Every row gives one point. The points of each table are mixes of a few directions, plus a little noise. Count the directions of each table, and those that both share. Where both have some left over, give the other angles between the two spaces (their principal angles), to ten degrees, smallest first.
In the rows, 128 means zero.

First (5 x 3):
[[135 125 150]
 [ 98 142  31]
 [153 116 209]
 [124 130 115]
 [130 127 135]]
Second (4 x 3):
[[154 116 209]
 [112 136  74]
 [111 137  73]
 [137 124 155]]
Directions: first 1, second 1, shared 1

First (8 x 6):
[[ 54 108 147 137  97  73]
 [ 92 138 137  99 222 169]
 [131 139 130 120 133 110]
 [116 125 130 127 137 133]
 [154 129 121 137  98 120]
 [194 107 105 160  80 188]
 [ 65 108 144 140  92  78]
 [217 170 110 106 166 152]]
Second (6 x 6):
[[ 77 145 181 103  62 180]
 [129 110 122  88 127 122]
 [ 43  86 139 125 132 105]
 [211 174 107 129 163 113]
 [154  90  93 169 135 130]
 [155 164 127 155 150 118]]
Directions: first 3, second 4, shared 2; angles 90

First:
[[123  93 149 130 196 133 169 116 115]
 [ 59  58 120 170 135 145  92 189 164]
 [145 111 153 117 201 128 185  95 101]
 [ 93  77 135 150 165 138 129 152 139]
 [124 176  90 132   9 122  48 159 160]
 [160 202 103 110  31 115  85 121 134]
 [143 136 135 118 145 126 148 110 116]
 [166 168 132 104 120 118 146  94 109]
 [139 130 135 120 147 127 147 112 117]]
Second:
[[150 165 120 115  93 121 118 116 125]
 [ 57   7 154 171 243 151 159 168 139]
 [163 188 115 107  71 116 113 108 123]
 [ 67  25 150 165 226 148 154 162 137]
 [130 131 127 127 125 127 127 127 128]
 [ 96  74 140 147 180 139 142 146 133]
 [157 176 117 111  82 119 116 112 124]
 [160 182 116 109  76 117 114 110 123]
 [152 168 119 114  90 120 118 115 124]
 [149 164 120 115  94 121 119 116 125]]
Directions: first 2, second 1, shared 1

First (8 x 14):
[[140 145 129  85  97 100 135 129  96 172  99 140 142 132]
 [176 146 116  75  88 131 138 125 106 108  34 182 161  78]
 [106  84 124 173 145 122 122 147 113 120 195 105  94 172]
 [112 127 139 103 149 127 178 115 185 176 150 122 157 197]
 [ 81  47  59 213 113 166 138  22 151  46 151 144 149 133]
 [155 151 155 108 151 137 127 177 141 122 116 129 120 113]
 [130 155 130 112 109 114 115 118 107 153 104 129 134 104]
 [124 168 176 159 172 126  72 193 121 133 177  73  72  93]]
Second (10 x 14):
[[141 147 108 175 102  98 137  78 175  34 150 137  81 141]
 [110 104 150  90 165 155 124 162  96 193 117 129 158 117]
 [ 84  73 164 103 230 154 141 123 138 121 160 166 114 126]
 [135 127 148  92 153 134 167 167 157 175 138 122 148 182]
 [121 113 146 106 163 139 147 146 141 150 140 132 135 150]
 [138 149  99 173  78 108  97  87 116  68 120 125 104  91]
 [173 185  93 146  25 105 113 141 112 149  90  87 149 131]
 [166 164 127 103  91 116 169 173 163 182 121  96 159 199]
 [138 152  94 164  59 119  78 105  76 110  94 112 126  64]
 [ 75  68 154 127 220 155 107  99 105  97 150 173 104  74]]
Directions: first 5, second 3, shared 1; angles 40, 80

First, 8 rows:
[[122 147 120 144 153  67 135 101 119  87  88 144 112 102  96 140 164 127
  133 157]
 [134 102 140 114  99 189 126 145 134 174 171 110 126 142 142 131 107 128
  128  84]
 [137 121 127 100 105 212 106 193 152 168 173 114 202 197 222  70  39 133
  108 132]
 [131 127 126 117 120 161 118 157 139 142 144 123 163 159 170 101  88 130
  119 135]
 [128 142 119 126 138 123 120 145 135 114 118 134 162 148 159 101 104 130
  119 160]
 [118 138 128 158 155  34 151  59 103  81  76 145  52  56  29 187 223 123
  149 129]
 [120 160 113 148 166  47 132 102 119  68  71 151 125 106 103 129 161 128
  129 182]
 [134  86 150 117  88 191 138 122 125 190 182 103  83 115 102 166 139 125
  139  46]]
Second:
[[103 133 103  74 192  86 133 140 142 178 132 100 143 152 112 183 171 148
  196  73]
 [137 170 122 115  86 128 157 106 143  58 102 147  81 101 115 126 144 145
   86 155]
 [151  52 144 194 167  83 135 105 141 155 113 163  70  85  93 131 126  79
  125  84]
 [163 110 144 176  47 191 138 111  77 113 129  85  76 115 168  53 119  82
   80 163]
 [103 157 119 139 115 175 127 154  97 170 133 137 168 122 157 155  90 164
  158 111]
 [ 99 174 122  99 144 159  96 188 161 129 143 183 249 169 175 134  39 187
  126 157]
 [111 145 132  82 124 135  99 131 100 131 159  70 177 171 124 133 165 136
  155 154]
 [145 123 127 169 113 137 149 131 153 111 102 184  96  94 146 109  78 124
   88 126]
 [144  90 122  57 171  83 108 128 143 139 159  31 135 206 131  87 196  82
  147 133]
 [120 145 132 143  94 128 150  86  82 117 116 110  68  79  79 168 188 135
  143 117]
 [132 109 141 156 154  99 115 128 166 107 119 195 141 112 108 130  93 127
  101 136]]
Directions: first 2, second 6, shared 1; angles 50

First (10 x 32):
[[159  82 142 133 160  92 118 140 120 176 108 135 136 112 142 100 182  98
  109 150 143 110 161 185 136 118 174 105 173 106 201 195]
 [117 145 124 126 115 141 130 124 131 111 135 125 125 133 123 138 109 139
  135 120 123 134 116 108 125 131 112 136 111 136 102 105]
 [127 128 128 128 128 128 128 128 128 128 128 127 128 128 128 129 128 128
  127 128 128 127 128 128 128 129 128 128 129 128 128 128]
 [124 136 126 127 123 134 129 125 129 121 131 127 127 130 126 132 120 133
  130 124 125 131 123 120 127 129 120 131 121 131 117 118]
 [124 135 127 127 123 133 129 127 130 122 131 127 127 130 126 132 121 132
  131 124 126 131 123 120 127 130 122 131 122 131 118 119]
 [114 149 122 127 112 145 132 123 132 106 139 124 123 136 122 141 103 141
  137 117 121 137 112 101 125 133 106 138 107 138  94  97]
 [151  94 138 132 152 102 121 137 121 163 113 133 134 116 139 107 167 106
  113 143 138 114 152 169 133 121 163 111 160 113 182 178]
 [116 146 122 126 115 142 132 124 132 109 135 125 125 135 122 139 107 140
  136 120 122 135 115 106 125 132 111 137 110 137  99 101]
 [ 95 177 113 123  93 165 137 116 138  78 150 120 119 145 113 158  70 160
  150 104 112 147  93  68 121 138  79 152  80 151  50  57]
 [154  89 140 132 155  99 120 137 120 168 112 134 135 115 139 104 173 103
  111 146 141 114 155 175 134 119 167 109 165 110 190 184]]
Second:
[[129 129 114 128 129 155 142 165 109 127 143 133 117 110 145 100 172  95
  115 120 133 131 111 124 140 100 119 111 123 118 120 136]
 [127 126 145 129 127  95 111  84 151 129 111 122 141 149 108 161  75 167
  144 137 123 125 148 133 114 161 139 148 134 139 138 118]
 [128 128 128 128 128 129 128 129 128 128 128 128 128 128 128 128 129 128
  128 128 128 128 128 128 128 128 128 128 128 128 128 128]
 [128 129 121 128 128 142 135 146 118 127 135 131 123 119 136 114 150 112
  121 125 130 129 119 126 134 114 123 119 126 123 124 132]
 [128 128 134 128 128 117 122 112 136 129 122 126 133 135 121 140 109 142
  133 131 126 127 135 130 123 140 132 135 130 132 131 125]
 [128 128 124 128 128 135 131 137 123 128 132 129 125 124 132 121 139 120
  125 126 129 129 124 127 131 121 126 124 127 126 126 130]
 [126 125 167 129 125  54  89  27 179 131  89 114 157 177  82 205   7 218
  164 148 116 120 174 139  96 204 154 175 141 154 151 105]
 [128 128 121 128 128 142 135 147 118 128 136 131 123 119 137 113 151 111
  121 124 130 129 119 126 134 114 123 119 126 123 124 132]
 [129 130 104 127 130 175 152 192  96 126 153 137 110  97 157  80 204  72
  106 115 136 133  99 121 148  80 112  99 120 112 113 142]
 [129 129 113 128 129 158 143 168 108 127 144 133 116 109 146  98 176  92
  114 120 133 131 110 124 141  98 118 109 123 118 119 137]
 [127 127 138 128 127 108 118 101 141 129 118 124 136 141 116 148  96 152
  137 133 125 126 140 131 120 148 135 140 131 135 134 122]]
Directions: first 1, second 1, shared 0; angles 80
